Every row gives one point. The window is the flat piece filled in between its corners: a triangle in 3 columns, a solid with four corners in 4, and so on. A path goes straight from each point to the next, and from the last back to the first. List the points from which the path goes on through the window.

Window (3 x 3):
[[-27  -5  31]
 [ 59  43  17]
 [-16 -13   6]]
Path:
(1): [-35  24  28]
(2): [-15  17   3]
(3): [17 -7 23]
(4): [-29 -36  34]
(5): [-44   0  -7]
(6): [-54   8  18]
(7): [-36 -30  30]
(8): [ -3 -52  26]
Through the window after points: 2, 8

Window (6 x 6):
[[ 68  14  17  17   9 -16]
 [-31   6  29   3 -27   2]
 [-36   0  51 -69  -2 -14]
 [-50  37  10  17  11 -28]
 [ 51 -33  20 -11  34  16]
 [ 80   8 -57 -31  14  -9]]
Path:
(1): [  0 -30  21  15 -35 -24]
(2): [ -5  -8  29 -17  -7 -29]
(3): [-11  20  37 -41   0  14]
(4): [ 1 42  7  0 14 -5]
(5): [ 34 -32  -2  16  -2 -50]
(6): [-12 -40  19  -4 -31 -44]
(7): [ -7  49  34 -14   8  33]
(8): [-24  36  24 -16   7  24]
Through the window after points: 2, 4, 6, 8

Window (9 x 9):
[[ 30  -1  -3   8 -10 -22   0  -7  33]
 [ 57 -36  37  -7 -34  28 -24 -18 -18]
 [ -6 -31  37  -4  -9   3  27 -15 -12]
 [-45  42  45 -20 -50 -10 -19  66 -16]
 [-73  -7  -5 -62  -9 -45   3 -18  16]
 [ 45  61 -22 -18   1  19  17 -37  34]
 [ 40  18 -15 -41   2   7   8  40 -22]
 [ 22  10 -64  -8  37  41   3 -21  88]
 [  7 -13 -49  18 -11  23  -5 -17  13]]
Path:
(1): [ 20  24 -12   0  60   4 -35 -13  29]
(2): [ 20  -5 -50 -11 -16  26  26 -13  73]
(3): [ 20 -12 -33 -24 -38  -1  38 -14  32]
(4): [ 21  17  -9  -1  10   6 -14  -3  13]
(5): [ 10  24   5  -9  30   4 -40 -16 -31]
(6): [ -5 -28 -16 -17 -43   9  28  23  44]
(7): [ 24  -1  -7 -32 -26   9  24   8   8]
(8): [ 18  53  -3 -23  33  -5 -43  31 -29]
Through the window after points: 1, 3, 7

Window (12 x 12):
[[  9 -15  39  46  53  -1 -12  -5 -11 -40 -46   2]
 [ -8  20   1   4   9  73  36  41  -1  38  44 -15]
 [  4 -37   5  37 -14  -5  47  18  16  45 -24  22]
 [ 84   6 -32 -75  66 -32 -19 -73  24  -9   5 -20]
 [ 31   8   2  43 -43   7  19  26  39   7 -27   5]
 [ -2  11  -2 -31  63  43  38  45  56  33  28  61]
 [ 12 -22  12 -24  10  25  -5  74  30  45 -14  15]
 [-55   9   9  29  13  14  29   2 -30 -53 -85 -17]
 [ 21  -2 -29  39  41  19  41  42   1   3 -27   3]
 [ 19  24 -21  56  10   3 -14  -1  -2  45 -29  24]
 [-19 -42 -15  46   9  13 -28  19  26 -15 -28   3]
 [ 34 -39 -11 -82 -14 -30  -4   9 -47 -92  13  15]]
Path:
(1): [ 36 -19 -17   9  18  69   3  -3 -11  -1 -53  41]
(2): [-12  28  12  -6  20 -31  38  32  12  10  28 -19]
(3): [-17   8   5   3  23  -3  21  39   4  -4  -2  -2]
(4): [ 16 -21   0  14   4  43  11  18   1  -7 -35  39]
(5): [ 16  -9 -13 -16   4  81  -4  -9 -15   5 -53  40]
(6): [  7  12  -6  23  31 -19  18  35  23  20  19   6]
(7): [-17   2   1  27  33 -19  12  24  15   5  -5   2]
(8): [ 18  -7  -3   3   9  65  15   3   2   0 -54  36]
(9): [ 45 -31 -10   2  -8  38  25   8  19  26 -44  11]
(10): [-44 -11   9  26  28 -31  -7  41  13   0  10  10]
(11): [ 2  0 17 -4 41  4 12 36 24 -1 -4  5]
(12): [ 26 -26 -22   1   6  49   2   2  -5  10 -23  65]
(13): [ 35   6 -22   3  -7  78   6  13  10  -2 -45  40]
(14): [-26  -8  25  24   9 -48  23  36  14   3 -12 -35]
(15): [-4  8 16 16 -1 -5 17 61  9 -1 12  9]
(16): [ -4 -15  -9  24  10  35  19  22  10   1 -37  22]
Through the window after points: 5, 7, 9, 11, 13

Window (14 x 14):
[[-35  28  31  -6 -23  10  -9  35  18 -18  16   6 -20  -9]
 [ 22  23  31 -13  32  31  45 -24 -32  15  -9  -7  -3   0]
 [ 17  14 -13  10 -40 -28  -6  27 -21  -5  29 -34  -4  -6]
 [ 12  14  15 -14 -12  31 -24  -9 -58  -3 -14 -28  45   2]
 [ -2  20  29  28 -15  -4 -30  -4  -2   2 -18   1  -2 -27]
 [-41   2   3  31 -39   8  32   1   8  23  20   7  17  -1]
 [  9  23 -46 -28  17  16 -29 -10 -24   5 -14  20 -37  32]
 [-56 -65 -84 -14  25  19  18 -22  95   2  44 -29  37   0]
 [  9  31   7  12 -70 -24  42  -3  -4 -22 -14 -36   4  19]
 [ 29  29  18 -17 -18  -3 -24  17 -22   3  -9  32  31  -9]
 [ -2  23 -13  -3   4   6   9  26 -39 -17 -31   8  -2 -16]
 [ 32  -3 -20  -5 -47  47  17   0  -8  27 -27  -5 -11  -5]
 [  8 -34   1  -1 -44 -13 -30  16 -21 -22   0  17 -10   6]
 [-47   1  22 -24 -10 -24 -15  24  10  26  -9   4  -4 -18]]
Path:
(1): [ 18  10   8  10  -6 -15  -8  43 -15  16 -10  -7   2  44]
(2): [ -2  10  25   4 -20  -7  -4  24  -4  -2  -8  -7  24   1]
(3): [ -2  18  -4 -12 -34  21  18 -21 -21   3  13   5  -4 -26]
(4): [ -5  13  -5 -21 -32  16  13 -17 -15  -3  -4   5  -2 -12]
(5): [-7  4  3 17 -5  8  9 21 -7 15  2 -9 11 15]
(6): [-10   4  -3   8   6  11  25  20   9   7  15 -13  12  41]
(7): [  3   7 -12 -16 -58   1   1  -8 -25  -6 -13   0  -4 -36]
(8): [-15 -16 -12 -41 -20 -14  23 -21  -8   1  35  16  -2 -47]
(9): [-15  14   3  28  -8  24   6  12   1  12 -15 -17  19  23]
(10): [ 10   7  -1   3 -13  -3  -5  16 -14   0 -11  -1   8  12]
(11): [-21  42 -21 -27 -26  22  -8 -21 -17   9  30  22 -19 -43]
(12): [-18   9 -18 -20 -36   9  -3 -28  -9 -21   6   0 -16 -39]
Through the window after points: 8, 10, 12

Window (14 x 14):
[[-45  -5   5 -29 -13 -39  17  14 -38 -16 -22  15  84   5]
 [  5 -45  -4 -32  13  14  -1 -63  -4   5  -6  27  19 -35]
 [-30  -3 -58  33  40   2 -48 -28   6  61 -15 -21  65  19]
 [ -2  11  38 -12   7 -43  51   7 -11  24  -3  17  59  -3]
 [-28  14 -16 -34   8  23   3 -29 -61 -26  -4 -29 -53  -5]
 [  9 -15  27   5  16 -22 -16  39  23 -29 -85 -37  18  14]
 [ 31  30 -28  27 -19  70  -7   3  25  51   4   8  28  16]
 [ 28   9 -11  22 -61 -43  -6  -6  19  41  24   3   8  12]
 [-31 -32  41  -2 -21  49 -35 -10 -50  22  62 -13 -41 -10]
 [-33  26   2  24 -26   2  16  44 -20   0 -18 -55  27 -38]
 [ -4  -1 -29 -24 -38 -15  -1 -24 -43  73 -18  -4 -23  -7]
 [ 21  -3  57  39 -10  -7 -61 -41   3  28 -25  28  17 -21]
 [-70 -38 -28  37 -14 -18 -11   2 -52  -6  -7  20 -72 -32]
 [-17  50  39 -33  -9  19   3  93  17 -28  22 -16  14 -32]]
Path:
(1): [-59 -14  12 -15 -59   2   0 -21  34   9 -19  50  34  17]
(2): [-48  15  49 -17 -68   8  48 -35   7  -1   7 -11  31  26]
(3): [ 30 -17 -44  30  49   7 -66  29 -22  23 -30  14 -11 -41]
(4): [  4 -25 -10   5   0   2 -27  -9 -21  15  19   4  14 -18]
(5): [-32 -10   9 -12   0  16  -1 -31 -11  25 -10  -3  10  -5]
(6): [-33  -7  14  -7  -9 -11   8 -17  17  28 -44 -16 -12  18]
(7): [ 29  -7   2   4  -4   5 -35  41 -49 -14  -2 -16  22 -27]
(8): [ 26 -13 -15  43  27   8 -45  36 -38  19   2   4   8  -2]
(9): [-46  12  20 -48 -40  -6  30 -55  20  15 -13   8  14  -7]
(10): [-51  22  21  10 -11  28 -22 -35  32  44 -43   6   6  14]
(11): [ 28  -7 -11  12   0 -18  -8  20 -23  -2  -3  -2  25 -18]
(12): [ -4  -5   0  -5   8 -22  -2   3 -42   1  -9  -8  34 -17]
Through the window after points: 2, 4, 6, 12

Window (14 x 14):
[[-22  35  11  15   4  27   8 -50  52  18  19 -53  14 -21]
 [ -6  26 -28 -13  25 -23   9 -19  28  25  11 -60 -30 -44]
 [ 29  33 -30  13  -4   4  48 -13  35  48 -23  -7   1 -20]
 [-28 -14 -63   4  -7  23 -46  58  54 -57   2  39  22  74]
 [ 28  -6 -42 -14 -55 -12  -5 -27  55   7 -32 -42 -15  43]
 [ -6   7  47 -26   4  18 -69  13 -13 -19 -46 -16  44 -35]
 [ 37 -60 -15  -7   5  19 -26  17  41 -13  10  29  -1  53]
 [-26 -56 -22  10  23  32  42  66  38 -47 -18   2   3  68]
 [-17  16  39 -10 -53 -14   4 -16  -8  35  17 -27   1 -61]
 [ 10  -3 -21  33  -7 -23   3  -4  30   2  11 -53  44 -23]
 [-14 -23  49 -36   0 -33 -37 -11 -14 -67 -31  55  44  15]
 [  9  36  40  12  -5 -30  -7  11  61  16  -9 -33  -4 -25]
 [ 37  31   7  36 -16   5  31 -17  -1 -15   4 -34 -36 -26]
 [-37 -45 -24  40   4   2 -47  10  34 -15 -37  20   0  43]]
Path:
(1): [ -2 -19 -21 -10 -28  -3 -15  -3  62 -27 -19  12  22   3]
(2): [  2  -8  24   6  40  -6 -26  22 -21  33   5 -30 -10  56]
(3): [ 17  20  24  11 -12 -28 -48   4  -5  24  17 -33  13  44]
(4): [-12 -32 -17   3 -15  35  32   8  47 -46 -38  17   3 -21]
(5): [-12 -57   4   2 -32  24 -17  -8  68 -38 -24   3  14 -17]
(6): [ 26   2 -14  -5  13  -4  -9   5  14  10   8  -3  -2  42]
(7): [-17   9   2   3  -8   0 -18  13  13 -14 -12   0  17  45]
(8): [ -9 -25 -19   1  -1  -1 -27  19  47 -38 -11  19  10   6]
Through the window after points: 5, 7

Window (14 x 14):
[[ 37  72   2 -10  60  76  21  17 -42   3 -16  38 -17  15]
 [ 62  61 -23 -58   9  49  -7   0   6 -24 -10  53 -29  -9]
 [ 28  38 -76 -51  29  57   4  47 -17  -4 -16  11 -11  31]
 [-60  15  11 -11 -61 -48  -5 -10 -47 -13  19  20  13 -15]
 [ 17 -20 -25  40  -5  23 -23  -2  -8  18   1  57  23  33]
 [-30 -12  -4  40 -33 -59  -2 -44 -23 -36 -36 -11  19 -21]
 [ -8  12   0  32 -47  -6 -17  -9 -10  37   4 -25   0 -29]
 [  9 -11 -19  35  71 -27 -24  33  40  56  13  34  20  10]
 [-20 -14   6 -27 -20 -29 -19 -60 -52  17  -4  -9 -14   9]
 [-48 -16  34   7 -33 -11 -43  -5   3 -26 -10 -16  -7  12]
 [-27 -59  17  12 -26 -26 -27   3 -45  -1 -26  12  10 -51]
 [  1 -26 -26  57  47  12  30   9  13  33  45  37 -56   6]
 [-19  31 -42 -51  43  87  16  -5  35  23 -15  30  25  -8]
 [  3 -32  14   0 -12  -9  -7 -15 -22 -27  30 -20  52 -16]]
Path:
(1): [  3  14  23 -38   4 -25  36  -3   6  47   0   9  -3  26]
(2): [ -4  -8  24  12 -47 -32  27   1 -28  -4 -15  31  -4  29]
(3): [ -7  16 -28 -12  35  46 -62 -13  21 -16   5  -4  -9 -29]
(4): [-75 -14 -21   3  43  42 -59 -33 -10 -22  49  28 -55 -10]
(5): [ 20   0   3 -12 -23 -24  12 -22 -34  26 -22   0  12  12]
(6): [-26 -29  21  -6 -35  20  31  -3 -20  30 -18  26 -25  22]
(7): [  8  -6 -31  31  20 -22 -71  -1 -15 -28  -2  12  45 -40]
(8): [-24  39  -3  35  46  15 -33  -6  -4 -43  50   4 -10 -17]
(9): [ 16 -23 -17 -24 -11  -3  10  13   3  51 -46  30  10  20]
(10): [  7   4   7 -13 -12   5  27 -13   7  14 -22  27  17  25]
(11): [ -8   1 -22   4   9   9 -18   2 -33   7  12  14  -3 -23]
(12): [  4   3 -48  10  10  49 -44  16 -25 -24   6  31   2 -16]
Through the window after points: 2, 4, 6, 8

Window (14 x 14):
[[ 15  13 -28  35  36  19 -19  39 -20  24  19  60  67  -5]
 [ 61   5  -9  17  23  14   9  21 -22  42 -29  -5  -5  52]
 [-19 -28  33  35  -4  -8 -13 -20  -1 -43  -4 -59  16 -26]
 [ -6   2  18 -12 -40  25  -2 -17  -1 -47   4 -18  20  43]
 [ 23 -63 -61  54  10   6  -6  29  -1  21   2 -16   0   2]
 [-95 -60  13  24 -21  24  29 -14 -25  37 -27  -8 -12  17]
 [ 27  33 -13 -13 -50  -4 -11  -8 -33  47  34  12  70  14]
 [  5   0 -22 -14 -23 -19 -12   6  35  21 -52  -4 -17  41]
 [ 28 -10   9  -2 -32  43 -29 -26 -51   5 -17  29  25 -30]
 [-12 -63  31 -46  -1   8  28  45   5 -23  44 -10  34  23]
 [-44  48 -36 -28 -30   2  25   7  29  31   7  -1  -8 -21]
 [ -1   2 -10  33  45 -28 -58 -33   1   4  11   8 -41  59]
 [ -7  24 -32   9  36 -33  34  -1  -6 -17  -5  95  -9 -23]
 [ 24 -25  37  59  21  -1   8  17  22  -1  -1  16 -30  26]]
Path:
(1): [  4  15 -33  40 -36 -10 -24  22 -36  36 -11  -5   1  -2]
(2): [-11 -22  13 -11  32  26  11 -38  20 -16   1  32  16  20]
(3): [ 14   2 -10   3 -19  20  12 -10  11  21  15  13  13   3]
(4): [-39  -8 -33   2  28 -21 -22  61 -37  -7 -38  29  -3  19]
(5): [ -9 -13  11  35 -55   2 -25  39 -62 -54   2 -13  43 -30]
(6): [  6  -1  -5   9  36   5   1 -23  26  32   7   6  19  17]
(7): [ -3 -18  -7   3  16  26  18 -19  -5  15 -14   1  25   3]
(8): [ 18   3   1   8 -50 -21 -12  49 -14   0   6  14   3   8]
(9): [ -6  26   0 -14   6 -29 -14  28 -12 -20   1   9 -35   1]
(10): [ -2 -29  -5  22   4  10  10 -24   7  -2   0  17  28  22]
(11): [ 16  -2 -12   1 -19 -10   7 -19  -7  26  16  10  43  20]
(12): [  3  27 -21  20 -23  34 -60  61 -43  14   8 -10 -16  -4]
Through the window after points: 5, 9, 11

Window (14 x 14):
[[ 21  -8 -40  10  16   0  34 -62  -7  27  12 -14 -48  21]
 [ 52  -1 -35  35  20   2  22 -19   3 -30 -30  42   0 -21]
 [ 35  15  51  13   4  49  15  32  45 -10  -2   3  27 -48]
 [-24   7 -26 -13  10 -64 -29 -25  19  57  17 -43  22  35]
 [ -7  20  19   7 -41 -41 -15 -30  -3  73 -30 -25 -21   4]
 [ 29  -4  60 -22 -29   2  21  -6  23  -3  16  23  40 -34]
 [-31  -3  -3  17 -19   0   5 -32  -4  40 -10  -4  13  41]
 [ -8 -11 -73  14 -28 -27 -34 -20  -5  61  32 -22  18  -2]
 [ 37  27  -9 -15  12  26  18   4 -28   7 -18   9  36 -39]
 [  1  26 -64   4  27  16  -5 -56 -12 -14  -2  45 -60  -1]
 [ 12  12  43  10 -26  -5  12  16  -5 -30  17 -28  20 -16]
 [ -8 -17 -16  11  29   6  29 -17  -9  -7 -14  19 -12 -52]
 [  5  27  18 -10 -36  -5  53  25  32   5  -4   2  17 -19]
 [ 20  -2  28 -27 -38  25  12  -2  31 -19 -42 -21  31 -39]]
Path:
(1): [ 15 -39 -17   1  -8 -27   1   1 -13  27  -1  14 -27  21]
(2): [ 17 -33   3 -14 -19 -31 -12   0  -8  66 -34  -5 -25  -4]
(3): [-23  78  13  32 -31  -7  10 -52   9   8   7 -24  17  -3]
(4): [ -7   5 -32  11 -20   8  27 -66  27  -2  -3   0  37   7]
(5): [ 20   7  26 -18  -5  -6  -5  28 -17  36   1  -9 -15 -27]
(6): [ 10 -10  15  -6  -4  -4 -21  35   6  34 -25 -13  -1 -29]
(7): [  1  20 -53  -4 -48  -3  31 -95  21 -12  22 -17  47   9]
(8): [ 16  56   5   6   5  36  37 -56  21  -5  12 -33  27 -41]
Through the window after points: 2, 6, 8
